Rows are points. To make a cloud, some directions were put in groups of two or more. Within a group, all points are equally far from the middle, so they leave a hole (a ring in 2 directions, a hollow ball in 3). The other directions are filled evenly. Then the cloud was stretched, turned, moved and blurred a little. Count the holes, and give their numbers of directions, smallest first.

Cloud, 13 rows:
[[ 19 -61]
 [-16   5]
 [-11 -67]
 [-18  41]
 [ 37 -39]
 [ 19 -11]
 [-60 -54]
 [ 30 -44]
 [-72 -10]
 [-28 -54]
 [-21   6]
 [ 17 -69]
 [ 16 -16]]
Holes: 0

Cloud, 20 rows:
[[ 13 -57  -4]
 [ -5 -34  67]
 [-51 -39  20]
 [ 20 -36 -41]
 [ -3   4  75]
 [-21  46  28]
 [-26  24  56]
 [ 53 -30  22]
 [-23  28 -50]
 [-29  26 -48]
 [-12  40  47]
 [ 43 -29  49]
 [ -1  44  43]
 [ 24   2  72]
 [ 45  10 -39]
 [ 23 -50  39]
 [-33  -3  64]
 [ 58  -9 -16]
 [ 24  -1  73]
 [ 44 -16  57]]
Holes: 1 (3)

Cloud:
[[-63  40  14   6   5  26]
 [ 45 -24 -43  30   6  64]
 [-16 -18  30   0 -66  25]
 [ 20  13 -74 -26 -13  23]
 [ 12   5  77  50  11  25]
 [ -7  21  -1  25 -26  73]
 [-63  -6  12  47  26  12]
 [-35  -3  40 -60 -67  -3]
 [-11 -20  26  -3   7  83]
 [-19  69 -26 -20  45  21]
 [ 37 -22 -68  -2 -24  73]
 [ 19 -13 -87 -58   6  76]
 [ 62  12  80  -2   0   7]
 [-15 -32   4 -15 -19 -68]
 [ 32  48  -7 -37  24  37]
 [ 31 -73   3  45  22  35]
 [ 31   4  -3   0 -32  66]
 [-48  -7 -31 -22  33 -14]
 [-25 -52 -46  60  85  10]
 [ 35 -48  29 -19  -6  31]
 [ -4 -90 -75   5  -9  33]
 [-78  17 -53 -25 -46  26]
 [ 24  43  62  39 -29  -5]
 [ 19  27  64  77 -36 -16]
 [ 34  48   2 -12  18  30]
 [ 13  66  57  75  12 -35]
 [-31  52  -8 -19 -64 -18]
 [-64   2  -6  -5  11  -5]
 [ 11  69  44  47  12 -18]
 [ -1 -35 -15 -77  20 -14]
 [ 56 -43  11  42  43  35]
 [-20 -52 -29 -59  18  17]
 [ 13  28   4  -7 -44  55]
 [-68  -7  20 -25  53  45]
 [ 19  17 -52  20 -51 -54]
 [-26  31 -33  -2 -23 -45]
 [ 41   8 -36  52  36 -20]
 [ 77  -6   7  -4   3 -24]
 [-10 -15  -6  32  38 -65]
 [  4   7 -63  14  44   1]
 [ 13  28 -43 -45  -3 -31]
 [ -1  18 -87 -48 -13  24]
 [ 46  -4  -4  37  51 -65]
 [-46  -7  -6  36 -54 -35]
 [-42  56   7  42  16  28]
 [-25  32   8 -26  68 -48]
 [-45  -8 -88 -55  47  36]
 [-48  29 -22  10 -54  52]
 [-42  59 -40  11  22  33]
 [ -6   2  43  49 -50  12]]
Holes: 1 (3)

Cloud, 87 rows:
[[ 17  34   4 -82  30  46 -35  -6]
 [-38  -8  26 -52  76   3  38 -30]
 [-48 -13 -45 -32  72  66  13  -4]
 [-27 -15 -49 -81 -17  15  -2 -61]
 [-50 -66 -12  38 -39 -16   3 -47]
 [ 33  30 -40 -32 -20 -22 -33  39]
 [ -4   3   3 -36  48  38 -82 -27]
 [-45  22 -71 -15  56  39   0  35]
 [-46 -25  18 -66 -23 -72   6  -3]
 [-32 -19 -41 -35  73  60 -21 -51]
 [ 22 -14  -7 -44  38 -66  33  33]
 [-36 -48 -42 -36  55  -3 -50 -57]
 [-60 -51 -14 -60 -15 -56  -6   8]
 [-34 -19 -78 -54  -8 -46  24  13]
 [-14 -18 -23 -87   6  54 -34 -40]
 [-32 -26 -47 -28 -49 -35 -19 -56]
 [ 28  43 -16  36  36  51  23 -22]
 [ 33  41 -69  -1  -9 -36   8 -35]
 [ -4  14 -11   1  24 -21 -86 -61]
 [-61  65   4 -46 -28  24  31  -7]
 [-27  -2 -74 -28 -36 -11  45 -27]
 [-11 -87   5   8 -22   9 -29 -30]
 [-57 -23 -42 -30  21 -36 -24  57]
 [ 37 -21 -24 -10 -10  15  50 -51]
 [ 29  26 -86 -33  56 -25  -8 -34]
 [  9 -38  58 -41  -4  -2 -35  -8]
 [-47 -44 -33 -56  11 -64  19  21]
 [ 32 -32   2  23   4  41   0  49]
 [  1 -27  30 -56  40 -58  -7 -22]
 [-45 -38  60  38 -18 -44  18 -16]
 [-41  32 -85 -44  40  13  10 -36]
 [-41 -31 -16 -67  20 -72  28   3]
 [ 15 -14 -45  19  54  69  25  -2]
 [-41  37 -41  -3 -18  65  -3 -46]
 [-65 -65  22 -19 -48  33  -8 -38]
 [-44 -10 -52 -14 -39 -30  53 -35]
 [-41  -6  52   0 -19 -27  46 -64]
 [ -2  48  47  36 -39  11  -7  20]
 [-74 -18  16  49 -29  47  -5  25]
 [-41  50  42 -39  43 -12 -44 -40]
 [-51  14 -62  12  -1 -12 -40  34]
 [ 22  34 -16  42  43 -57  -9   3]
 [ 24  37 -27 -45  18 -82  -3 -32]
 [-71  17 -30   9  10  26 -56  24]
 [-51 -16 -38 -45 -26 -67   7  33]
 [-29  23 -20 -58  81  -2  54  18]
 [-51 -57  50 -11 -43 -45  23   8]
 [ 21  29 -14 -62  76  39 -15 -36]
 [ 16  19 -60   3  12 -54 -37 -54]
 [ 21 -25  27  10  33   3  23 -77]
 [ -2  19  21  39 -18 -75  20 -35]
 [-42 -25 -46 -22  32  32 -40  61]
 [ 35  23 -27  45  62 -28  19   7]
 [ 12  64  -6  -3  39  -2   4 -85]
 [ -9 -69 -18  22  31  11  -5 -74]
 [-26  29  70  21  18  43   7 -18]
 [ 35  63 -33  39  28  -7  26  -5]
 [-39 -37 -28  24   7  10  86  33]
 [ 27  27   6  20  59  50  28  11]
 [ 18  90 -11 -39   2  29 -19   1]
 [  3 -13 -23  51 -53  31  -7  24]
 [-32 -35  83 -31 -25 -10   7 -15]
 [-60 -46  -7 -41  40  54 -55 -12]
 [-66  55 -35 -52  35  31   7  11]
 [ 25 -31  28  28 -35 -45   9 -30]
 [ 35 -37 -43 -47   6 -46 -13  -9]
 [-41 -19 -54 -78  38   8 -27 -59]
 [ 34  62 -10 -61 -21  12  34  20]
 [-20 -13  76 -21  41  30  -6 -17]
 [-74 -58  -3 -45  42 -18 -32 -20]
 [ 27 -30 -28 -16 -39 -28  17 -57]
 [-11  38  -2  18   3  38 -81 -32]
 [ 28 -39 -57   3  49  -1 -11  40]
 [-35  11 -34 -88  26 -32  59   3]
 [ 43  41 -51 -74  11  -3  23 -17]
 [ -4  49 -63 -20  22  31 -13 -77]
 [ 35  17  -8   3  69  33  18  40]
 [ -2 -73 -11 -36 -16   4 -10 -58]
 [-67 -40   3 -21  35  74 -15  28]
 [-56 -16  37 -72 -36 -46   5 -29]
 [-83 -14  27 -19 -62   5  -8 -47]
 [-40   5 -27 -48 -48  62  10 -41]
 [-44   1 -10 -83 -10 -41  52 -29]
 [-44 -34 -17 -56 -14 -15  77 -17]
 [-56  20  65   3 -62  15   8  20]
 [  0 -68 -39 -39 -17 -27 -28  -6]
 [-46  24 -69 -76  13  18   9 -38]]
Holes: 3 (2, 3, 3)

Cloud, 98 rows:
[[ 56  -4 -33   8  43   3 -66 -73   7]
 [ 39  35   5  61  30  -9  94 -39 -11]
 [-76  64  12   5 -31   0  33  12   6]
 [ 91 -11 -69  30  28 -22  36   1 -12]
 [  4  15 -64  54  36 -37 -19 -64 -42]
 [-34 -14  18  44 -22 -38   1  60 -24]
 [-70  53  64  -7 -40   6   0   5  16]
 [  3 -17  34  -8  69  38   7   2  45]
 [ 31  52 -10   9  71  -5  66  18  42]
 [ 73 -12 -53  32   5  46  41   1 -26]
 [-69 -20 -28  32  26  16  44  -7 -18]
 [-60  61  -2  17  63  25   1  19  50]
 [ 64  -5  37 -34  13  21 -12  54  26]
 [ 54  78  20  16  18 -45 -48  -3 -15]
 [ 35  44  10  -5 -77 -11  50  21  -2]
 [ 13  50 -19   5  58 -41  42  18  43]
 [ 35  -4  -1  11  19  73  81  19   6]
 [ 21  29 -25  -1 107   1  -5   6 -39]
 [-24 -30 -67  -4  49  -4 -53 -53   1]
 [ 10  49   5 -28 -21  57 -48  40 -14]
 [ 69  20  38  37  34  17  43 -47 -26]
 [ 87 -18   1 -32 -56  41   6  -7 -31]
 [-44   7 -16 -33  87   4 -26 -31   3]
 [-18  30 -19 -19  58 -70  40 -44 -10]
 [ 38  47  43 -30   9  71 -28 -27 -17]
 [ 10  23  27  52  17 -59  10 -33  48]
 [-32  16 -12 -30  67  69  75  -5  25]
 [ 19  50 -31 -58  62  13  69  23  -1]
 [ 16   2  23 -12  68  76  55   1  19]
 [ 58 -31 -23 -21  16  72  51  15  16]
 [  4 -19 -45 -33  -3  44 -33 -15 -53]
 [  9  51  20  56  61  24  71  35 -30]
 [ 30  75 -13  55  15 -55  50 -20 -60]
 [-71  19  -7  49  75 -21   8 -49  -2]
 [ 64  -1 -29  68 -33 -35 -38  -6 -12]
 [ -8 -65  21 -15 -45 -33 -30  41   9]
 [ 85  39  37  39  22 -36 -36  22 -12]
 [ 25  41 -54  14  37 -57  18  -4  32]
 [ 52 -11 -51 -16  84  50  15   8  -1]
 [ -3   2  -7  28  52 -44 -33  54   2]
 [-54  -7 -47   2   7  35  66 -23  24]
 [  6  22  80  44  19  18 -26  29   5]
 [ -9   7  74  -5  12   1  61 -26  42]
 [ 11  79 -13  12  78  -6 -42 -17 -38]
 [-39  28 -46  55  15 -30 -17 -24 -50]
 [ 48  -8 -22 -47 -28  21 -59  12 -47]
 [ -8 -39 -44   0 -28  20 -30 -40  51]
 [-21  47  71 -27 -10  -4  13 -44  34]
 [-13  41 -52  23  28 -48 -57  -4  19]
 [ 99   7 -48  32  49  14 -37 -24  11]
 [ 63 -15   6 -17  22 -55  41 -55 -24]
 [ 76  33 -48   5   5  29  48  14  34]
 [ 30  40  58  72   7  -5 -42  -5  -3]
 [-53  44 -24  71  16 -17  36 -43  -2]
 [ 30  51 -74 -50   1  10  26 -31 -13]
 [ 56   0  -3 -23  34 -28 -51 -12 -63]
 [-42  63 -46 -32  32  38 -37  -1   9]
 [-23  11  28 -26  35  31   2 -50  69]
 [-18  -5  10 -32 -38 -52  62 -35 -32]
 [  1 -43  32 -15  53   2 -44 -13  21]
 [-67   8  29  61 -16  15  10  17  27]
 [-50  72 -24   8  86  10 -31 -15  10]
 [-17  -8  35  56 -29 -55 -55 -27  18]
 [-47 -40 -16  -6  39 -48  13 -49  -9]
 [ 26  62  -9 -58  62 -15  62   6  -6]
 [-24  31  32 -35 -57  41   0 -42  16]
 [-20  -7  13   3  14 -46 -27  11 -72]
 [ 14  29  50 -27  54   1 -28   4 -43]
 [-25  28  -4 -26  77 -14  37 -62  24]
 [ -2  82  42  46  34   3 -11  30 -39]
 [ 21  -2  21 -66  53  35  48 -19  30]
 [-26 -30  19 -34 -15 -29  73 -10 -43]
 [ -8  61  46  33  22 -22 -71   9  10]
 [-38  -1 -16 -78 -18   2 -38   2  19]
 [ 26   0 -37 -39 -16 -10 -81 -34 -29]
 [ 31  19  -5 -48  59 -40  25  30 -34]
 [-22  -7   4 -12  13 -16  79  13 -68]
 [ 51 -15 -10 -16  52  25  38  13  52]
 [ 52  36 -25  62  42 -51  39   6 -74]
 [ 13 -58  -7  -4 -19  41 -17  44  29]
 [ 65  42 -72  11  65 -36   1 -53 -30]
 [-11  79  46  25  14 -14 -28  -5 -49]
 [-51  44  59 -48 -10  31 -11 -23  37]
 [ 50  11  -9  19   4 -62   9  45 -74]
 [ 66  32  71 -27   4  31  41  31  23]
 [  6  88  -7  33  43 -74  28 -28 -14]
 [-16  22  52 -57  54  45  27   6 -15]
 [-56  44  21 -24  66 -46  22   4  -4]
 [-73  41  46  41   4  10  24  46  12]
 [ 47 -38   8 -55 -57 -43  24  16   3]
 [ 61  54  -1 -20  54 -39  29 -55 -40]
 [  4   2 -58 -22  49 -50  47  21  -8]
 [ 33  72  16 -35 -53  29   3   0  20]
 [ 54  63 -52 -32  23  41  76  14 -31]
 [  6  45  -6  35 -28 -68 -33 -15 -52]
 [ 23   4  35 -46 -53  -5  85   3 -40]
 [-29  10 -31 -41  16  36  75  34 -30]
 [-27 -20 -71 -12  67  37 -30 -12  21]]
Holes: 3 (3, 3, 3)

Cloud (106 x 9):
[[  86  -49  -66  -28   31  -27   -2   -4   -8]
 [  51  -11  -26  -61   32  -31  -70  -24  -46]
 [ -93  -18  -48  -37   28   48  -28  -12  -50]
 [  32   37  -65  -43  -33  -12   -8   64   24]
 [   1  -25  -28  -20   36   50  -63   50  -20]
 [ -32  -22  -32  -15  -42   64   -6   48  -38]
 [ -12  -10  -19  -45   46   45  -17  -62  -56]
 [ -29  -10    7  -42  -15   58  -56   47  -59]
 [ -55   -2  -54  -33   98    1  -21  -18  -38]
 [ -32  -14  -23    3   10  -62   77  -14   -5]
 [  42  -66  -39   -3   32   27  -46  -19   16]
 [   5   36    1  -45    9   39  -48  -16  -81]
 [ -26  -71  -49   -5    0   41  -47   18   33]
 [  50  -44   12   18   13   -9   -2  -30  -29]
 [  -1  -21  -64   28   64  -13  -25  -26  -47]
 [ -32  -15    5  -13  -41    6   -5    4  -37]
 [   5   49  -33   39   -3   32   -9  -38  -18]
 [ -37   -3  -63  -67   20  -55   21  -28  -42]
 [  -3   70   28  -51  -67   -1   32  -18   53]
 [  17  -10   70  -40  -17   47   50   53   45]
 [  -6  -61  -33  -33   32   37   35  -31  -33]
 [ -45  -13  -17  -49   39  -11  -24   24   32]
 [   7  -63   28    9    6    5  -19    6  -67]
 [  13   -9  -85  -10    3  -54  -83   28  -86]
 [   1  -31 -104  -12  -48   27  -12   17  -21]
 [ -80  -40   -2   -5   17  -10  -11   43   48]
 [  52  -28  -51  -37   13   20   21  -63  -33]
 [ -22  -14  -39  -62  -32  -26  -40  -68  -30]
 [   1  -50  -38  -23  -61   10    4  -19  -20]
 [ -38  -26   -7   -3   70  -22   -1   16    0]
 [  25  -38   56  -21  -45  -51  -17    5   28]
 [  73  -12   -1   20  -78   -5    7   15   30]
 [  13    6  -73  -36   37   36   17  -27    8]
 [  -1   41  -10  -18   -8  -28    7  -69  -52]
 [  32  -14  -67   36   11  -48   -6  -87  -32]
 [  -1  -26  -41  -54   97   -6   26  -30    2]
 [ -17  -43    2   -2   31    4  -87   55  -28]
 [  52   -9  -59   24   45   -1   16   58  -16]
 [   0    6  -20   -2  -60  -51  -80   45    9]
 [ -53   32  -53   30    5  -22  -47   -7  -43]
 [ -19  -24   28  -37  -50  -18  -12  -19  -12]
 [ -49   21  -38   -3    3  -20   49  -23  -61]
 [ -46   10  -46  -31   54  -41  -20   44  -24]
 [ -25  -61 -110   -6  -10   17   -2   -9    8]
 [  40  -66  -42   42   31  -14   50   45   -8]
 [   2   73  -10  -28  -52  -15  -32  -22  -66]
 [ -34   16   11  -79   18   14  -31   85   -7]
 [  38    4  -54  -51    0   10   22  -33   -7]
 [ -13  -39  -10  -20    5  -48   22    7  -92]
 [ -31   43    2   24   40   24  -39  -24  -53]
 [ -20  -37  -78    4   30   59  -16  -31   34]
 [  21   12    8  -27   22  -21  -27   70   28]
 [  50  -30   32   12  -55   39  -17    2   15]
 [  29   13  -96    4   11    8  -13  -61   29]
 [ -46   15  -65  -17   38   74   -4   17   30]
 [ -44   58  -54   26   -1    4  -12   41    0]
 [  16   -5  -55  -20  -33   11  -29   32   56]
 [  -8   42   -1  -48   22  -18   55  -41  -30]
 [ -18   49   60  -10    4   19  -43   23   12]
 [ -41   29   17  -65  -35   12  -48   53  -48]
 [  20  -14  -24   33  -33   22    3  -74   39]
 [ -36    8   58  -86   28   34  -26    5  -14]
 [  41   52  -41   17  -16  -17  -17  -39   21]
 [   4    6  -27  -58   58  -22  -34  -20   -9]
 [   3   25   -9   30  -50   52   13    7   39]
 [ -20   13   10  -62   32   37  -93   32  -30]
 [  40   26    7   22  -16   20  -26   -6   -1]
 [  34  -67  -43  -29   32   46   28   -1  -33]
 [  10   71  -17  -57  -36  -27   30   42  -40]
 [ -36  -21  -66  -36  -14  -48   -2  -64  -84]
 [  26  -35  -57  -67  -15  -78   10    0  -33]
 [  96   28  -29    6  -22  -10   -7   33   44]
 [ -17   -2  -79  -17  -12   65   16   -2  -23]
 [ -40  -55  -13   40   -9   32   18   17  -12]
 [ -85   54  -33  -60    5   35  -35    9  -27]
 [ -38   14  -43    0   54   27  -60    6  -23]
 [ -57   13   -8  -74   52    3  -24   44  -30]
 [   6   20  -39    5   42   14  -49   -4  -11]
 [  15   35    9  -13   27    0   11   30   59]
 [ -14   53    9  -22   -2   81   47   15    6]
 [   9   56  -10    1  -15  -42    2  -38  -29]
 [  52  -29    4  -15  -25  -15   88  -12   33]
 [ -50   10  -33   -5   12   23  -90   74  -32]
 [ -23  -26   29  -21  -41  -50   -8   39  -47]
 [ -20  -51    5  -39   -3   -3   45   30  -29]
 [ -64   32  -59  -59   54   -8   36   50  -22]
 [   4   54 -100  -44  -13  -22   38   37  -10]
 [  76  -39  -58  -51   12  -11   43  -15    2]
 [ -38    2   -7  -49  -37   -7   -5   50  -48]
 [ -63  -48  -49  -62   -7  -33  -17  -28  -18]
 [ -40   34  -46  -45   -8   39  -31   61  -25]
 [ -96   34  -54  -42   10   10  -48   38   -5]
 [ -71   30  -41  -50  -20    0  -60   23   26]
 [ -55   79  -22  -87   39  -20    6  -17  -35]
 [  76   42  -41   25  -49  -52   37   55  -17]
 [ -26  -64  -33  -50    6   26   61   -2   28]
 [  27  -18  -22   32   34   48  -22  -27   21]
 [ -13   67  -62  -68  -26  -62  -41   44  -55]
 [ -83   38  -20  -54  -20   63  -10   55    6]
 [   3   25  -40  -35  -33   70  -71   28   -4]
 [   5   37  -33   31   20   38   37  -37  -42]
 [ -90  -53   -1  -12   -8   17   26  -20  -21]
 [  15  -55  -47    5    8   -5  -25   66    4]
 [  -5    7  -66  -43   65  -51  -29  -73  -25]
 [  -6  -57    9  -31  -91  -26    5   21    4]
 [ -30  -36  -56   -5   11   87  -26   57   23]]
Holes: 1 (2)

Cloud (90 x 9):
[[ -33  -28   43   25   38   26   64   76  -15]
 [ -36  -62  -12   37   10  -78  -26   44  -20]
 [ -65  -22   -1   22   14   -5  -54  -21  -49]
 [ -50  -28   18   71   16   13  -78  -23  -10]
 [ -47   30    1  -29   16  -47   96   -5   13]
 [ -86  -12   22   41   53   13  -24   19   -5]
 [ -23   20   45   73   -4    5   34   -2  -27]
 [ -12  -53    2   37  -50  -55  -18  -35   45]
 [ -33   -4   12   93  -32  -38   56   27   27]
 [  46  -35   90  -29   49  -37   20   23   -7]
 [  18   -9   64   14   55  -51   10   13   73]
 [ -56  -25   29  -16   20   -4   85   -8    0]
 [  -4  -79   37   -1   34   41   87  -32   12]
 [  46  -55   22   33   14    7  -58    5   45]
 [ -30  -16   23   49   28  -56  -74  -31   21]
 [ -37    5  -16  -16  -58    0  -40  -49   53]
 [ -19  -44   25   -4   46  -46  -10  -32  -22]
 [ -21  -13   30   31  -50   25   45   59    3]
 [  23  -30    5   39  -53   -5  -16   31   32]
 [ -39  -76   48  -12   14  -16  -59   -4   61]
 [ -43  -51   54   24   45   -4  -87  -14   79]
 [  41  -10  -15  -34  -31   13   38   18   33]
 [   9  -78   17   -4  -46  -13  -42  -40   33]
 [ -15  -25  -14  -31  -43  -30   84  -23  -10]
 [ -28  -30   35  -14   35  -39   67   -5  -24]
 [ -39   11  -14   40    1   -4   15   55  -56]
 [ -51  -21   -7  -35  -20   52  -41  -34   49]
 [ -43   27  -34    1  -78    2   45  -17   15]
 [  -1  -50  -24  -13  -53   15   -2   29    7]
 [  21   15  -15   50  -84    5  -47   -1  -18]
 [  63   19  -20   47  -57  -28  -12   22  -22]
 [ -13   22    7  -50   59   -8    9  -43   76]
 [ -78  -53   31   29   36    4  -48  -41   55]
 [ -22  -32   32   18  -32   -4  -89  -58   44]
 [  -4  -64   33   37  -75   24  -17  -10   35]
 [  39  -59    0   -4  -21   -8 -119  -30  -45]
 [  11  -25  101   44   39    4  -13  -49   58]
 [  23   -7   24  -51   45  -49  -22  -18   54]
 [  22   12   22   81   -4   12   11   -8  -29]
 [ -20   33   15  -20   65   47  -19  -40    3]
 [ -21  -75   62  -26   83  -16  -18   18    0]
 [   7    8   45    6   22    3   62  -21  -58]
 [ -91   -4   74  -40    8   -2   -3   14   31]
 [ -68   35   26   40    8  -64   54    9  -39]
 [  79  -66  -18   -1    8  -14   -1    7  -33]
 [ -84    3  -48   -8  -19  -23  -86  -21  -15]
 [  36   20  -74  -22  -15  -44   25   36   10]
 [ -21  -23   22   -8   14   13 -103  -77   56]
 [ -64  -54   18   52   25   24   31  -21   56]
 [ -10  -41  -10  -42    0  -30  -19  -55  -40]
 [  44  -61   90   13  -12    2  -32   19   16]
 [ -14   12  -32   10  -53   27  -48   -6  -64]
 [ -11   12    3  -15   38   57   66  -23   11]
 [  53   -7   -5  -25   24  -20 -103  -63   -1]
 [  53   17   -5   13  -46    7   87  -20   26]
 [ -16    4   -1    8    3  -30   83   27  -61]
 [ -22   54   37   16  -27    4  -33   -6   55]
 [  22   40  -28   39    4   45  -37   -8    2]
 [  43   31   27   -7   24  -84   57   12   19]
 [  80  -37   47   35   -3    4    0  -10   24]
 [ -23  -26   10   70  -80  -46    5  -20   51]
 [   1   28  -18  -38  -15   36  -61    4   26]
 [  48  -16   27  -33  -70   21   27   11  -23]
 [ -27   63  -54  -54  -13  -21   -4  -15   21]
 [ -64   46  -23   31   33   -3   54   21   46]
 [  10  -35  -10  -25   19   21  -14   84  -32]
 [ -55   20    5   71   -9  -21  -22  -13  -45]
 [  46   -9  -14   12   28   19   46   25  -48]
 [  12   19  -42  -16  -48   25    7   18   10]
 [  50  -56   -6   -1    4   -8  -52  -58   51]
 [ -28  -26   66  -48  -11  -40  -37    7   15]
 [   3  -87  -18   -7    0  -27  -10   12  -43]
 [ -25   59   24  -41   36  -50  -47  -19   17]
 [  -1  -23   18   20  -48  -49  -62   -2   46]
 [   1   41   63  -44   13  -46  -35   -7   55]
 [  -5  -43  -12   -5   45   48   69  -17   43]
 [  -9   12   -6  -43   15  -74   89   21  -12]
 [ -10  -95   60   -6  -46   11   43   12   32]
 [  41   38    0   51   15  -33  -47  -31  -11]
 [  31   -2    7  -40   46  -62   17  -14   20]
 [   5   -9    6   60   54   20  -20   -7   64]
 [  71  -14   16   15   44   24  -52    8   26]
 [ -11   -6   51  -18   61   21  -63  -78   23]
 [  41  -33  -12   46  -86  -28  -61  -32    8]
 [  57    8   61  -33   35  -19  -31  -22    2]
 [ -25   19   25  -12  -50    4  -37   27   32]
 [ -61  -20   10  -23  -35  -25   55   38  -24]
 [  47   13   37    5   15  -61   50    8  -62]
 [  38  -97    3   36   10   -2   18   -6  -20]
 [  -2  -20   15   82  -70   37   20  -14   16]]
Holes: 1 (6)
